Every row gives one point. Each copy is the shape, with its points in the same order, stretched, turned, moved and blurred by noise. Is it also mirrored, or only turned?

Shape (8 x 2):
[[ 19   2]
 [ -2  12]
 [-47  58]
 [-41  16]
 [ 25   2]
 [ 36 -33]
 [ 10  -7]
 [ 24 -26]]
Copy 1 (8 x 2):
[[ 30 -41]
 [ 10 -16]
 [-42  29]
 [-12  26]
 [ 30 -42]
 [ 73 -49]
 [ 32 -29]
 [ 56 -42]]
Copy 1 is: mirrored
Copy 2:
[[ 11 -10]
 [ -8  -6]
 [-64 -18]
 [-40   6]
 [ 14 -13]
 [ 40   7]
 [  7   0]
 [ 26   5]]
Copy 2 is: mirrored
Copy 3:
[[-19  -5]
 [ -2  22]
 [ 24  95]
 [ 38  59]
 [-26  -9]
 [-18 -43]
 [ -4  -2]
 [-10 -28]]
Copy 3 is: mirrored

Shape (7 x 3):
[[-25  36   1]
 [-40  20 -19]
 [  5  13  48]
 [ 35 -24   9]
 [ 50 -53  17]
 [-12 -28  19]
 [-35  59  42]]
Copy 1, 7 rows:
[[-26   3 -39]
 [-46 -17 -45]
 [  2  35  20]
 [ 16 -17  30]
 [ 18 -21  66]
 [-29   1  27]
 [-18  48 -39]]
Copy 1 is: only turned
Copy 2 (7 x 3):
[[  2 -32   3]
 [-19 -43  -6]
 [ 20  14  30]
 [  5  63  -1]
 [  3  95   1]
 [-18  15  20]
 [ 18 -53  34]]
Copy 2 is: mirrored
Copy 3:
[[-58  21 -14]
 [-62   7 -43]
 [ 11  56  12]
 [ 44  -1  25]
 [ 87   1  27]
 [ 26  33 -26]
 [-63  68 -10]]
Copy 3 is: mirrored

Shape:
[[ 18 -58  25 -11]
 [-21  43  41   4]
 [ 24 -15  -4  48]
 [ -4  27   0  32]
 [ 44 -35 -16   1]
 [-39 -16  28 -30]
 [ 29  29   4 -39]
 [  1  38   7  10]]
Copy 1, 8 rows:
[[ 35  28  -5 -73]
 [-95  -7  -8  -8]
 [ 22 -61   5 -27]
 [-36 -48   3  14]
 [ 63 -11 -38 -28]
 [-37  61  22 -16]
 [-23  22 -82   6]
 [-50 -25 -26  12]]
Copy 1 is: mirrored
Copy 2:
[[ -1 -49  24  -6]
 [ 64  36 -15 -21]
 [-11  14   8 -46]
 [ 20  49  -4 -31]
 [-30 -14   0  -9]
 [ 48  -7  30  13]
 [ 10  13 -47  22]
 [ 27  42 -22 -17]]
Copy 2 is: mirrored
Copy 3:
[[ -7  12 -70  48]
 [  9 -16  51  16]
 [-43 -37 -18 -15]
 [-13 -40  33 -22]
 [-31  13 -46  -6]
 [ 48  -2 -17  51]
 [-10  44  29  -5]
 [-10 -15  42 -14]]
Copy 3 is: only turned
